Rows are points. A path goes straight from each point to the next, and from the last back to the first. The post is the endless flat space through its rows: a point in 2 columns, a line in 3, a plane in 4, and so on, so that a path can go around it. Count how often the path circles the post. Going back the other way cancels.
In the rows, 128 means zero.

Post (1 x 2)
[[131 148]]
Path (23 x 2)
[[182 171]
 [173 105]
 [195 173]
 [138 220]
 [ 71 179]
 [115 135]
 [163 119]
 [164 155]
 [140 166]
 [ 95 171]
 [ 77 110]
 [ 78 161]
 [138 194]
 [152 188]
 [ 97 183]
 [ 88 116]
 [134  99]
 [158 133]
 [165 183]
 [117 193]
 [ 71 146]
 [ 99 159]
 [138 212]]
Times around: 2

Post (3 x 4)
[[117  95 163 114]
 [161 124 171 157]
 [ 92 130 114  61]]
Path (21 x 4)
[[109 145 117 128]
 [ 82  74 234 144]
 [ 85 178 176  90]
 [101 140 154 169]
 [123 180 191 132]
 [107 110 160  25]
 [148  91 134 100]
 [138  58 120 180]
 [117  45 121 108]
 [138 125 135  48]
 [114 171 160  53]
 [112 180 108  94]
 [ 58  70 111  55]
 [134  15 170 101]
 [177 127 163  99]
 [118  65  90 123]
 [101 155 109 123]
 [ 93 167 168  83]
 [135 186 117  73]
 [120  93 131  59]
 [124  99  81 118]]
Times around: 1

Post (8 x 9)
[[121 152 116 129 138 102  81 153 174]
 [109 148 144 130 147  94  71 131  89]
 [133  99 101 143 146 136  56 117  92]
 [125 154 164 105  52 142 131 160 167]
 [105 103 163  92  91 128 151 187 131]
 [136 102 118 195 148  94  64 123 104]
 [100 129 117 119 120  92 105 101 147]
 [121  64 205 111 137 210 176 141 105]]
Path (23 x 9)
[[109  75  90 160 135 121 123 149 199]
 [ 81 137 125 101 100 139 159 158 249]
 [103 131 138 127  71 140 135 122  83]
 [138 112  88  93 102 121 133  99 109]
 [113 160 182  34  96 141 108 149  85]
 [112 159 161  88 162  99 117  91 204]
 [191 137  99 157  77 143 113 211 236]
 [125 191 130  91  89 119  73 177  99]
 [142 134 168 135 104 112 124 170 121]
 [196  82 111 129 125 158  36 205 158]
 [ 89  48 108 124  80  93  81 155 146]
 [114 118 161 170 122 136 103 134 131]
 [ 82 141 138 116  76  78  83 128 189]
 [104 174 243 123 187  88 136 176 138]
 [143 110  88  78  70 159  86 110  72]
 [134 130  78  89 138 180  90 154 172]
 [ 86  89 132 150 105 139 122 196 105]
 [120  92 154 162 144 130  81 147 114]
 [121 201 185 122 128 127  61 215 156]
 [ 84 175 121 110  79 142  88 155 115]
 [122  89 132 130 210 173 182  81 141]
 [147  98 116 127 133 126 130 199 177]
 [110 100  98 122 120 172 144 161 161]]
Times around: 0

Post (11 x 12)
[[ 56  66 138 164  88 153 132 126 141 145 159 146]
 [160 124 158 138  69 100 115 130  97  85 110 129]
 [109 139  81 195 102  87  84  86 152 102 113 109]
 [112  59 220 122 119 127 135 120  99 175 157 128]
 [141 191 121 112 165 128 132 160 102  91 134 123]
 [ 97 144 112 127 121 141 105 120 150 131 133 128]
 [100 107 121 120 171 118 123 145 139 125 118 119]
 [126 139  89 147 164 141 134 140 125 137 117 112]
 [ 78 120 134 130  96 170 140 126 165  86 133 115]
 [145 180 134  98 150  82 144 146 129 159 108  99]
 [127 113  76 112 150 145 145 124  84  82 116 130]]
Path (31 x 12)
[[125 124 112  99 135 163 127 177  92  84 122 110]
 [105 144 114  95  89 141 148 121 105 105 142 105]
 [ 64 175 121  94  78 106 115 181 147  57 100 121]
 [115 132  87 160 131 141 134 123 134 164  84 137]
 [135 130 177 104 128 126 141 142 117  81 122 143]
 [136 157 130 114  99  89 120 128 124  92 141 128]
 [161 132  79 129 141  60 130 155 158  90  58  70]
 [121 178 130 119 172  79 106 189 122  85 120  86]
 [ 87 126  83 117 104 115 123 127 156 148  75 130]
 [119 169  94 118 118 145 156 147 116 114 120 140]
 [ 83  54 163 149  43 165 170  99 136 129 148 144]
 [118 103 116  99 105 138 148 140 139 145 123 140]
 [ 88  99 177 142 198 119 166 169 160  59 137 134]
 [ 77 148 202 139 210 147  71 154 143 109 141 134]
 [105 112  68 137 165 179 112 182  98 103 106 122]
 [145 120 118 137  34  89 122  59 119 150  99  72]
 [106 170  99 161 116 107  62 119 137 122 161 143]
 [124 142  97 135  78  87 115  59 177 202 109 136]
 [ 77 150 136 139 162 154 155 142 178 144 126 146]
 [ 82 145 100 130 115  93  50  51 135 141 123 121]
 [ 83  98 106 159  64 148 126 176 117 151 130 118]
 [136 135  91  88 146  94 153 149 119  98 106  62]
 [100  52 153 181 141 109 154 113 104 122 186 130]
 [112 135 125 160 129 165 128 126  95  85 172 172]
 [108 123 249  93 144 162 173 196 129  85 143 125]
 [ 97 122 173 134  90 135  92 102 151  67 122 106]
 [100 131 152 122 113 112  94 100  95 127 169 115]
 [119 168 117 142 147  96  84 101 139 164 154 111]
 [113  57 163 164 130 160 141 144  71 158 202 202]
 [ 86  68 147 137 151 164 147 143  85  85 152 186]
 [140 150 141 104  71 128 138 110 105 158 100 110]]
Times around: 2

Post (17 x 18)
[[120 153 126 135 134 171 168 148 142 196 157 102 155 101 159 150 148 125]
 [ 93 114 153 141 178 104 155 143 137 129 136 101 161  55 139 190 164 154]
 [133  83 186 139 139 106 109 108 135 134 101 166 132 186  92  33 123 130]
 [173  57  94 181 111 127 102 114 165  97 109 152  78  89  89 121  81 173]
 [162  91 198 165 154 141 142  85 141 129 102 143  65 192  81 110 128 121]
 [ 99  99 134 139 166 110 183  57 126 131 127 149 111 170 125 120  58 112]
 [174  96 102 134 139 147 109 158 190  85  60 191  81 106 104 138  89 133]
 [164 134 144 141 157 148 123  70 112  64 116 145 114 164 105  82 113 133]
 [ 91 112 113  98 126  92 150 156 106 116 138 101 107  99 153 169 181 162]
 [ 75 154 152  97 112 102 164 108 112 129 138 104 117  39  90 160 154 127]
 [134  37  91 117 116 202 117 120 176  72  85 157 111  85 114 170 154 120]
 [116 119 102 198 110 171 114 102 165 120  55 205  90  96 111 141 161 136]
 [121 138 135 143 108 103 224 154 119 132 147 117 160  91 121 153 176 121]
 [112 113 118 101 173 125 200 134 104 162 135 127 126  85 103 133 180 164]
 [122 146 115 125 132 144 156 139 100 169 184 164 162 109 114 198 138  91]
 [130  78  64 181 131 148  91 131 176  79  50 142 105 123  31 114 133 114]
 [148 136 106 118 122 109 162 136  71 183 110 102 155  56 141 193 149 101]]
Path (29 x 18)
[[127 133 129 136  58 159 134  92 139  83 102 132 112  97 119 150 159 150]
 [144 146  72 163  89 122  77 178 120  87  48 195 153  97  73 194  84  90]
 [150  86 150 122 140 174 155 128 143  62 176 116  76 192 164 127 141 158]
 [102  18  33 130 139 118 174 131 174  79 154 171 144  95 160 177  48  93]
 [102 111 140 118 212 199 202  70  89  93  74  73 126  77 120 171 163  95]
 [125  68 170 128 192 232 136 149 138 147 120  89 114 158 106 102 199 165]
 [ 18  78 142 156 122 108 183  69 138 128 157 136 106  95 111 179 101  78]
 [ 80 124 195 125 181 110 149  65 127  70 130 136 138 119 186 144 175 115]
 [ 96  54 154 138 227 132 155  87 132  84 130 121 122 113   7 145 221 162]
 [159 108 141  91 154 173 183  95 153 123 152 171 105 170  85 141 180  95]
 [101  83 108 104 172  96 197  68  88  70  88 183  82 112 115 140 204 132]
 [144 121 148 105  79 109 119 145 201 120  91 175 101 133  83  63 150 129]
 [125 115 120  96 126 154  99 127 158 150 111 199 130 161  95 114 117 141]
 [155 123 107 158 119 108 128 131  84 148  82 186 158 118 123 114  99 141]
 [ 58 105 168 130 149  46 220 188 156 106 113 112  85  68  55 123 148 151]
 [137 117 107 176 101 119 127 152 154 159 117 227  81 152  80  57 128  95]
 [161 156  85 197 125 115 133 175 155 147 111 146  93 124  89 139 186 127]
 [135  81 174 208 104  97 159 128 137 182 167 128 143 133 111 108 155 113]
 [ 65  92 135 191  97 194 147 109 186  76  77 144  98 137  56 143 198  88]
 [234 169 165 206 187 106  64 151  48 217 108 177  93 162 102 116 112 191]
 [127 151 132 118 123 144 151 154 151 206  54 203 110  76 141 133 156 140]
 [ 54  71 109 175 105 151 124 108 153 139  91 111 140 110 103 195 138 118]
 [ 68  79 137 144 206  83 179 113 132 120  78 115  70 108  59 123 138 163]
 [119 192 124 200 185 148 128 121  92 217 165 125 169  49 168 240 117 124]
 [140  86 105 143 135 143 180 116 140  86  72 112  89 152  93 185 116  96]
 [ 85 109 135 219  46 139 197  87 167 154 115 104  98  47 122 164  88 143]
 [115 115 107 166 179 181 227 109 123 146 151 203  99  94  74 129 158 116]
 [137 179 152 148 145 141  93 111 157 148  93 152 136  67 165  95 127 135]
 [ 93 166 154 102 109  80 212  79  89 111 135 144  36 162 109 185 173 111]]
Times around: 2

Post (17 x 18)
[[129 141 147  83  91 149  73 105 111  91 156 186 131 123 114 119 115 147]
 [127 166 149 166 108 156 115 116  90 135 107 151  80 104 110 112 140 166]
 [149 152 166 147 193 162 120  93 153 137 154 132 151 175  52  61 143 112]
 [146 144 168 108 157 124 152  90 119 102 148  94  54 114 123 162 132  96]
 [129 113 155 103 100 152 106  74 107 146  89 157 153  51 124 140 134 155]
 [141 141 145 112 142 130  69  96  86 149 102 174 138 147 127 145 186 120]
 [126 132 101 110  88 168 147 104 113 175 123  83 142  63  70 129 192  78]
 [128 120 124 196 118 168 147  72 171 115 139 108  90 162  99  72 167 155]
 [191 129  87 134  90 162 134 134 169 143 119 107  91 145 156 127 184 168]
 [145  87 165 118 166 190 135 155 105 173 118  75 135 180 174 133 128 111]
 [119  95 121 169 117 148 149 156  65 120 112 156 112 163  82 138 137 182]
 [ 85 114 173 124 144 132 208 170 110 131 161  73 127 181 156 112 122 138]
 [179 121 168  97 122 152 209 171 112 125 100 157  81 197 172 123  91 130]
 [ 90 117  81 150 124 161 150 137 101 148 127 154 179 109  89  88 121 139]
 [ 79 149 153 115 151 128 140 176 142  66 138 163 126 201  81  94 117 148]
 [123 166 146 127 116 191 161 114 119  97 146  79 129  83 143 122 145 141]
 [ 93 145 133 128 125  96 110 118 122  65 150  93 118 150  86 110 130 136]]
Path (27 x 18)
[[ 87 167 194 154  88 207 142 108 179 112 180 152  48 150 101  85 128 126]
 [ 35 128 249 144 105  91 155 166  37  93 175 138 139 144 113 166 134 192]
 [116 133 209  43 128 123  16  46 130  18 140 109 119 120 166 212 106 158]
 [136 140 125 142 192 178 185 176 130 188  58 105 159 217 163  85 149 170]
 [145 144 126  90 167 178 151 134 136  77 121  59 168  86 134 130 165 163]
 [137 154 152  98 125 112 146 143  98 139  80 133 134 160 151 116 219  62]
 [154  98 197 127 160 179 161 151 101 133 139 127  73 159 157 128 127 100]
 [115 139 130 103 121 112 151 112  60 150 121  57 147  74  57 111 138 106]
 [167 211  57  61 113 145  51 143 184 138 105 147 109 163 146 125 212 123]
 [108 124 139 125 147 153 142 143 107 139 123 142  74 171 124 127  85 123]
 [150 177  97  91  92 149 135 146 147  87 110 143 204 123  38  86 191 219]
 [183  90 133  84 149 114 156 173  98 111 112 119 179 137  59 142 134 169]
 [149 168 156  90 133 127  69 143 166  19 172 153 122 133  65 130 154 133]
 [132  99 115 236 143 127 157  96 122 105  81  79 105 142 114 129 103 157]
 [142 167 177 143 142 112 109  38  34 126 191 177 161 143 126 135 153 187]
 [136 114 111 102  82 161 178 141 106 168  98 111 147 181 177 103 159 148]
 [189 103 161 115 163 133 176 145  73 159 119 216 105 172 110 121 111 148]
 [ 83 111 167 129  88 155 163 102 154 109 145 101 178  75  53  54 164 177]
 [156 187 128  69 171 154  72 119 154  81 146 129 106 178 152  79 104  84]
 [ 97 107  67 131 192 104 130 160 147 132  96  98 181 200 160 151 141 184]
 [145 150  95 175 151 163  92 109  22 150 110 112  76  92 100 142 108 127]
 [147  81 107 142  70 157 119 110 115 141  66  51 125 113 146  88 164 136]
 [130 135 155 154 181 207  89  85 149  96 157  70 151  85 118  86  98 124]
 [175 137 245 138 195  79 146 144  94 141  62 143 110 172 138 139 143 141]
 [137  48  70  91 108 192 186 111 145  50 153 140 151 153  79  95 108  92]
 [ 96 156 111 129 190 175 181 131 173  50 129 116 169 173  91  53 136 166]
 [144 151 137 163 178 140  91 134  96 176 106 159 140 125  61 119 126 193]]
Times around: 1

Post (17 x 18)
[[158 105 144 152 100  56 167 123 104 155 148 140 132 156 101 116 178 119]
 [146 129 157 119  96  67 104 134 122 129 183 117 153  87 119 111 157  94]
 [120 129 147 109  84  96 130 130 158 143 128 145 180  90 151 116 162 127]
 [126 101 170 156  85 138 150 145 118 138 165 140 130 143  74 163 133 109]
 [115 107 164 143  93  44 108 153 149 114 123 103 165 121 167 139 166  86]
 [106 146 142 121 126 166  75 118 157 108 120 149  89 143  88 122 113 158]
 [159  94 177  87 117  95 121 172 133 150 157 117 177 138 137 134 165 112]
 [ 71  98  78 144 110 150  57 128 156 134 115 101 121  99 141 115 113 143]
 [130 113 136 113 121 121 126 100 133 146 102 129 118 118  72 152  93 139]
 [151 111 154 105  97 120 144 130 116 109 144 139 107 162 105 114  85 104]
 [ 20 131  88  92 147 163  66  88 189 105 106  72 140 100 150 105 128 117]
 [144  89 170 158 118 157 136 121 108 125  98 150  94  92  67 114 127 142]
 [119  99 147 112 133 113 125 148 176 131 123 163 132 118  53 107 104 124]
 [134 103 158 130 115  77 112 127 109 102 166 154 208 142 145 126 136 109]
 [ 33 116  68 124 186 161  83  93 188 108 124  88  99  89 194 126  97 148]
 [ 31 135 124 138 148 150  78 121 152 156 128 112 112 107 156  98  90 136]
 [162 144 141 172 125 136 159 153 107 126 128 149 142 148  80 124 126 103]]
Path (23 x 18)
[[132 130 137 114 154 121 166 118 154 115 165 205 171 132 159 116  79 122]
 [ 81  89 105 176  90  93  55 162 145 128  98 106 121 110 108 164  97 103]
 [ 96 138 105  91 121  90 153  88 129  97 142 107 158  98  72 117 103  93]
 [ 90  84 177 121 121 130 131 122 140 145 127 144 106 111 140  79  94 145]
 [190  61 175  73 164  82 102 115 138 153 170 168 136  73 110  85 172 158]
 [110 112 100 152  84  37 127 110 150 164 107 178 158  96  87 124 121 124]
 [124  90 138 167  62 116 104 168 117 119 192 155 127  49  50  94 125  97]
 [ 70 160 111 154 199 114 102 150 170  96 117 110 131 215 164 110 121 124]
 [ 75  92  45 136 145  70  93  60 193 126 106 114 140 130  63 127 102 131]
 [155 110 115  80 220 112 156 125 165 203 159 115  97 144  62 157 166 124]
 [105 144 179 108 170 133 121 159  88 107 127 120 151 176 137 150  82  74]
 [118 137 197 112 130  85 111 137 153 138 137  90  96 104 139 130 165 142]
 [109 139  91 167  33 116 122 125 124 141 180 117 182 130 100 118 157  87]
 [131 107 139 149 103  85 126 123 153 160  94 178 133 107  95 105 150 137]
 [120  70 220  79 124 149 123 112 165 179 125 136 122 101  98 159 134 153]
 [ 86 122 188 177 164 144  97 144 145 133 111  93  76 128 151 145  93 143]
 [125 117 182  90 109 177 127 156 117 118 198 145 115 141  63  74 103 120]
 [108 111 153 116 155 132 137 186 152  93 125 185 182 173 115 133 121  97]
 [ 66 110 181 147 154 119  97  96 146 183  85 154  52  77 157 109 112 190]
 [ 68 150 141 155  49 123 106  96 156  77 202 169 249 192 150 139 162  99]
 [ 92 143 191  89 130 126  94 134 108 142 196  72 126 107  76  52 139  95]
 [ 90 165 163 129 124 107  78 162 114 123 165 102 136 118 144  73 175  87]
 [130 116 116  98  73  90 144 121 143 141 162 158 124 159  93 103 120  85]]
Times around: 1
